Rows are points. Any point is a mix of the corners, with weights that add up to 1. It lies inside the corners' shape when no weight is negative. Is each point inside? If not, which corners have a negative weight?
(in the rows, 128 means zero)

Corners:
(1): [129 177 112]
(2): [204 169 174]
(3): [118  88 154]
(4): [107  28  89]
Points:
[148 153 119] -> outside (3)
[140 122 162] -> outside (4)
[183 167 149] -> outside (3)
[156 102 153] -> outside (1)
[184 170 175] -> outside (4)
[157 165 153] -> outside (4)
[169 109 154] -> outside (1)
[127  83  92] -> outside (3)
[146 164 130] -> inside

Corners:
(1): [ 95 115 192  67 132 163]
(2): [153 113 181 111 137  67]
(3): [137 144 117 151 129 176]
(4): [ 66 186  77 147 142 167]
(5): [ 74  60 180 118 177 109]
(6): [143 140  41 154  97 119]
(7): [131 168 104 196  66 107]
Points:
[ 96 141 138 135 138 129] -> outside (6)
[140 128 136 142 118 122] -> outside (4)
[119  95 218  89 142 146] -> outside (4, 6)
[135 140  60 176  94  83] -> outside (1, 3)

Corners:
(1): [176  46 138 144 104  83 238 136 126]
(2): [249  47  90 157  89 116 238 121 127]
(3): [150 131  95 119 167 178 136 117  64]
(4): [142 193 192 101 122 173  86 140 156]
(5): [125 160 171 112 128 105 104  92 172]
(6): [ 90 150 133  85 105 146 104 110 168]
(7): [135  93 145 124 156 202  84  97  94]
(8): [ 99 187 133 128 150 169  56 102 210]
(9): [169  96 104 194  93 190 151 100  91]
(10): [124 197 143 142 124  94  48 134 159]
Points:
[142 128 122 118 143 120 133 114 132] -> outside (4, 9)
[152  92 105 129 131 103 160 131 145] -> outside (4, 5, 9)
[146 132 138 121 126 120 127 119 156] -> outside (9)
[142 143 156 121 112 145 116 119 164] -> outside (3)
[152 104 132 134 118 149 153 112 128] -> outside (10)
[152 131 143 150 117 159 113 110 154] -> outside (3, 6)
[146 138 131 129 124 133 132 120 146] -> outside (7)

Corners:
(1): [151  77 131  61 107  89 172  69 181 103 148 141]
(2): [107  92 138 180 146  91  75 139 132 148  86 179]
(3): [ 61 170 132 173 130 151  93 159 148 169 134 117]
(4): [ 82  99 140 206 191 119 111 140 187 131 121  99]
(5): [113 183 142 164 153 111  85 164 144  85  70 135]
(6): [174  66 119 113 150 137 162  93 166  93 217 110]
(7): [142 144 119 200 157 156 149 189 135 167  90 168]
(8): [ 87 186  69 167 170 127 119 133 153 138 125 167]
(9): [109  79 154  43 176 121 140  63 131  84 226 114]
(10): [177 176  35  47 139 118  82 102 127 135  44 122]
(11): [155  98 118  76 113  43 142 130 114 116 214 110]
(12): [116  49  70  99 101 116 141 155 139  52 187 120]
(13): [156 146  65 118 111 103 113  79  54 149  18 102]
Points:
[126  97 111 118 131 117 131 126 127 130 128 134] -> outside (5, 6, 8)
[139 161  84 150 144 118  96 128 116 151  59 123] -> outside (1, 9, 12)
[146 102 114 109 137 100 139 120 139 113 177 121] -> inside
[112 105 123 118 154 110 121 113 161 109 162 128] -> outside (7, 13)

Corners:
(1): [118  95 177  80 137  95  86 140 122  70 145  62 118   7]
(2): [159 109 129 120 166 148 150 153 151 120 141 195  89 172]
(3): [128 125 160 146 125 199 167  69 121 136 165 147 120 155]
(4): [162 109 183  86  93 116 189 127 127 173 122  76  76  70]
(5): [129 149  83 106 113 166 120 119 155 153 116 108 121 126]
(6): [164 152 139 156 114 161 138 153 133 152 131  31 143 118]
(7): [132 108  89 161 122 139 140 197 116 182 155 151  65 171]
(8): [119 113 149 129 104 124 140  93 166 181 135 148 116 145]
(9): [141  89  81 130 117 144 183 144 164 117 131 161  91 162]
(10): [135 135 151 124  98  91 170  69 147 195  97  88 104 117]
(11): [115 136 110  89 131 103 112 115 139 103 145 125 157 100]
(12): [141 120  99  80 151 162 116  98 160 113 142 110 140 143]
(13): [117  81 159  99 132 171 144 112 104  76 114  70 147  74]
(14): [162 113 121  71 113 139 148 123 124  96 122 146 113 140]
(15): [164 114 130 165 128 134 121 118 123 165 143 141 132 119]
Points:
[141 112 122 132 123 150 152 119 139 137 140 136 112 138] -> inside
[142 121 126 133 118 137 144 141 133 153 134 105 107 128] -> inside
[137 115 141 108 126 144 135 114 129 125 133 112 124 113] -> outside (9)
[145 115 177 117 122 150 145 102 122 127 129  75 130  90] -> outside (5, 7, 9, 11)
[146 126 139 122 117 151 150 122 135 145 134  97 116 119] -> inside
[145 111 123 121 122 151 151 113 141 149 131 146 106 147] -> outside (1, 6, 11)
[137 125 148 119 107 135 165  97 143 154 119 107 117 127] -> outside (1, 7, 12, 15)
[137 113 131 115 122 128 138 134 134 138 131 111 110 111] -> outside (3)

Corners:
(1): [ 87  60 141 161 155  85 141 110 141 102 125 112 121 143 123 140 149  77
 150  92]
(2): [105 175 153 113 128 136 125 109 143 108 127 147 108 160 144 144 146 130
 125 132]
(3): [129 130 134 131  99 138 106 123 126 120 159 123 157 107 144 152 108 184
 115 147]
(4): [119 178 117 154 114 124 125 150 124 107 121 146 127 158  68 157 103 164
  94 135]
(5): [126 167 178 100  85 148 159 140 100 160 173 108 109 111 148 132 139 117
 118 159]
(6): [157  71 148 152 142 141 102 112  94 122 121 127 129  97 130 148 138  86
 152  29]
(7): [143 162 102 129 143 149  86 125 122 135 115 106 126 105 132 161  37 138
 167 124]
(8): [147 145 156 144 132 116 103 156 116 111 160 119 144 109 146 121 128 125
 115 126]
(9): [103 160 120 134 152 102 113 114 115  91 146 195  74  84 132 106 142 125
 129 129]
(10): [125 185  85 124  68 102  77 119  96  99 101 115 144 135 144 133  81 177
 156 115]
(11): [128 155 135 117 141  80 131  97 130 113 127 127 114 149 140 155 150 156
 153 130]
(12): [ 99 117  51 134 134 116  97 106 128 105 113 112 137 134  99 119 126 148
  96 113]
(13): [119 115 150  90 141 120  93 128 142 102 133 128 163 129 121 153 119 133
 149 125]
(14): [113 129 151 105 167 129 178 118 128 109 174 154  86 124 155 143 113 116
 144 144]
(15): [113 168 148 148 146 140  98 124  69 110 138 137 128 143 146 146 133 121
 150 147]
(16): [132 150 168 100 117 135 170 122 139 177 136 133 146 119 142 118 138 122
 147 146]
(17): [145 125 128 124 108 127 100  97 122  95 137 100 150 140 109 123 115 122
 112 149]
(18): [120 156  85 111  97 136 126 134 142  99 123 131 127 123 121 152 128 123
 124 154]
(19): [147  22 122 142 124 128 118 139 130 154 150 135 115 121 146 117 137  80
 134 103]
(20): [106 169 168  92 119 152  97 114 128  82 128 104 123 102 147 116 126 229
 162 178]
(21): [134  56  89 123 149 141  99 128 140 115 249 115 130 134 125 107 140  92
 144 147]
Points:
[112 159 142 118 116 134 129 124 117 117 121 140 117 122 142 145 116 139
 146 134] -> outside (8, 11, 12, 17, 21)
[125 138 129 123 127 129 109 125 120 111 137 126 133 127 130 141 120 128
 137 135] -> inside
[126 129 154 105 126 137 137 129 144 122 166 115 128 133 137 140 121 142
 139 163] -> outside (6, 9, 10, 12, 15)
[129 140 144 121 124 132 129 122 120 134 139 127 131 121 136 133 126 125
 140 131] -> inside
[128 128 138 124 127 128 119 125 121 125 142 128 133 125 135 132 127 125
 136 132] -> inside
[124 125 122 123 122 125 112 115 125 105 146 121 117 118 139 129 123 137
 135 133] -> outside (4, 13, 15, 16)
[112 149 136 117 132 133 132 129 130 114 132 132 119 128 126 131 122 130
 124 150] -> outside (3, 6, 10, 11, 21)
[123 129 121 123 125 127 115 125 124 112 135 123 125 121 126 134 122 133
 138 131] -> outside (2, 3)
[112 167 141 130 136 121 114 120 107 112 123 138 119 121 133 139 121 149
 137 126] -> outside (17, 18, 19, 21)

Corners:
(1): [ 78 183  84 103 149 162 148 115 128 183 119  76  73 209 116 223 123 205
 133 115]
(2): [108 125  87  90  79 143 181 100 200 118  43  75  44  66 137 199 119 176
 137  97]
(3): [190  80 202 167 135 142  66 173 167 178  72 114 175 136 231 107  51  73
  72 209]
(4): [158 169  68  87  97  92 172 134 221 152 130 133  60 152  74 176 146  94
 148 116]
(5): [152 141 185 133  63  91 184 143 131 146  49 134  86  58 199  85  74 193
  99 146]
(6): [181  91 122  76  66 193 151  60 190  99  49 154 171 120 149 175  89 203
  70 150]
(7): [ 89 114 145 108  63 114 124  99 106 172  97  92 185 163  58 214 189 205
  66 158]
(8): [169  88 129 110 141 160  48 150 223 173 198  89 187 175  79 142 193 146
 123 197]
(9): [ 88 116 117  69 138 183 166  73 209 118  77 155  84 174 201 148  97  88
  89 100]
(10): [120 115  65 144 118  96 124 178 126 136 200  80 172 134  45 124 166 115
  80  82]
(11): [ 93 194  69 142  80  73  91 187 169 155 183 115 146 130 147 161  65 122
 101  93]
(12): [138 124 172 162 116 111 185 144 153 180 132 129 151  73  87 173 143 106
 107 125]
(13): [ 99  89  60 139  90  78  72 150  92 123 184  81 160 172 112 137 177 180
 159 188]
(14): [104 144 106 123 116  85  94 119 144 117 184 101 100 171  94 153  78 132
 153 151]
(15): [157  70 210  80  65 136 159 164  89 164 121 118 203  90 165 115 146 128
  87 131]
(16): [103 172 155 142 107  41 131 173 119 104 100 159  98 122 110 192 114 187
  60 119]
(17): [114 163 179 164 118 127  78 128 117  99 119 131  69 167 172 141 131 110
 132 114]
(18): [192 104 120 150 112  66  93 145 206  84 198  82 142 191 141 108 136 142
 157 182]
(19): [117 186 174 157  58 192 169 145 116 132 109 119 121  58 153 129 120 104
  79 184]
(20): [ 88 172 149  84 111 140 186 159  90 158  53 105 173  98 183  90 131 115
 139  80]
(21): [171 133  89  85 142  52 105  78  97 110 177 117 105 137 121 196 143 152
  63  75]
Points:
[126 132 124 123 102 109 119 140 141 132 127 110 127 142 134 147 128 152
 112 143] -> outside (12)
[138 114 135 114  96 125 134 160 148 137 126 118 185  93 167 127 116 112
  89 116] -> outside (1, 4, 5, 7, 14, 17)
[103 140  89 142 106  87  93 136 157 136 164 108 111 153  86 182 144 118
 112 142] -> outside (1, 5, 6, 15, 18, 20)
[122 137 135 118  97 111 142 140 128 139 105 113 129 119 149 131 122 151
 115 131] -> inside
[135 128 124 110 107 138 150 132 168 149 109 110 145 121 127 166 127 131
  92 123] -> outside (5, 13, 14, 17)
[130 145 122 134  96 108 123 144 150 134 113 112 136 122 115 166 141 140
  98 136] -> outside (1, 5, 9, 14, 15)
[160 116 143 118  87 114 168 125 143 140 109 116 131 101 105 164 118 151
  85 134] -> outside (8, 9, 11, 13, 17, 20)
[102 130 129 123 105 133 136 134 151 150 105 112 108 110 143 171 127 142
  90 118] -> outside (4, 6, 14, 18, 20)
